Rows are points. Two turns around zero, p and q, are shown by what they do to some points. Write where each new point lands after one turn and then the other. Backwards means that the second turn is done in reverse. Each puzzle has new turns, and all numbers are rounded.

Turn p:
-.48  .13 -> -.38  .33
.35  .04 -> .33  -.12
.14  -.17 -> .05  -.21
Turn q:
.35  .09 -> .34  .13
-.44  -.34 -> -.40  -.39
-.06  .22 -> -.09  .21
.33  .19 -> .30  .23
-.18  -.17 -> -.16  -.19
Where do these land?
p, then q backwards: .14  .41 -> .34  .27
q, then p: -.10  -.24 -> -.17  -.19
q, then p backwards: -.09  .39 -> -.29  .28
q, then p: .15  -.05 -> .13  -.10
p, then q: -.09  -.50 -> -.25  -.44

Turn p:
.47  -.08  .19  .00 -> .46  -.03  .17  .16
-.55  -.14  .21  -.29 -> -.49  -.03  .36  -.28
.34  -.33  .05  .01 -> .32  -.30  .14  .13
-.36  .28  -.11  -.33 -> -.28  .24  -.06  -.44
-.02  .14  -.39  .41 -> -.09  -.01  -.53  .23
.11  .13  .05  .20 -> .08  .13  -.08  .20
Turn q:
.16  .08  -.10  -.36 -> .17  .21  -.11  -.29
-.29  .03  -.40  .05 -> -.27  -.21  -.34  -.11
-.26  -.43  -.50  .34 -> -.15  -.73  -.24  -.02
.01  .07  .44  -.20 -> -.01  .32  .37  -.03
.21  -.10  .36  .12 -> .20  .05  .33  .21
.17  .36  .20  .04 -> .06  .38  -.01  .23
Where do these land?
q, then p: .35  -.34  .04  -.26 -> .48  -.02  .26  -.09
q, then p backwards: -.26  .38  -.01  .11 -> -.32  .21  -.03  .28
q, then p: -.02  .24  -.05  -.06 -> -.06  .12  -.20  -.08
p, then q: -.50  .18  .07  -.24 -> -.45  .27  .05  -.26
p, then q: .24  -.02  .35  .16 -> .13  .08  .12  .41
q, then p backwards: -.11  -.59  -.44  .35 -> .07  -.71  -.41  .02
q, then p: .31  .14  .04  -.07 -> .26  .17  -.15  .05

Turn p:
.06  -.05  .23  -.75  -.10  .02 -> .10  -.59  .09  -.46  -.11  -.19
-.11  -.18  .07  .19  .00  .09 -> .06  .09  .17  .16  -.10  .12
-.07  .54  .00  .17  -.18  .09 -> -.37  .37  -.15  -.19  -.14  -.14
-.02  .18  .17  .24  .11  -.09 -> -.11  .29  .14  -.04  .16  -.03
-.14  -.13  -.51  .11  .21  -.01 -> -.15  -.12  -.24  .46  .11  .18
.07  -.18  .07  .20  -.11  -.19 -> .26  .16  .07  .15  .04  -.10
.21  -.19  -.03  -.15  .07  .10 -> .20  -.18  -.07  -.08  .03  .18
Turn q:
.12  -.28  -.03  -.36  .15  .12 -> .09  -.03  -.07  -.48  .11  -.03
.05  .30  .26  -.20  .03  .18 -> .22  .11  .37  -.07  -.13  -.12
.05  .15  .07  .26  -.40  -.06 -> .15  -.10  -.09  .41  -.22  -.03
-.02  -.17  .15  .15  .08  -.39 -> -.32  -.24  -.07  .10  .08  -.23
-.27  -.07  -.22  .12  .16  .33 -> -.08  .09  .06  -.08  .08  .50
.27  .18  .14  .20  .27  -.15 -> -.01  .00  .20  .21  .34  -.25
-.20  -.13  -.38  -.18  -.29  -.03 -> -.05  .17  -.42  -.12  -.27  .17
Where do these land?
p, then q: .27  .30  -.14  -.22  .11  -.13 -> -.21  .28  -.14  -.31  .14  .03
q, then p: -.12  .00  -.06  -.08  -.11  .33 -> .06  -.02  -.11  -.25  -.22  .13
p, then q backwards: -.15  .25  .27  .17  -.34  -.20 -> .03  .36  .08  -.36  .07  -.27
p, then q: -.11  -.05  -.16  .12  -.38  -.21 -> -.08  .04  -.24  .39  .00  -.16
p, then q backwards: .04  -.17  -.01  .16  .56  .01 -> .00  -.01  -.12  .41  .32  .28
p, then q: .33  -.13  -.21  -.03  -.10  .08 -> .24  .15  -.25  -.03  .19  .08
p, then q: -.25  -.21  .31  -.12  .25  .13 -> .06  -.43  .27  -.15  -.10  .00
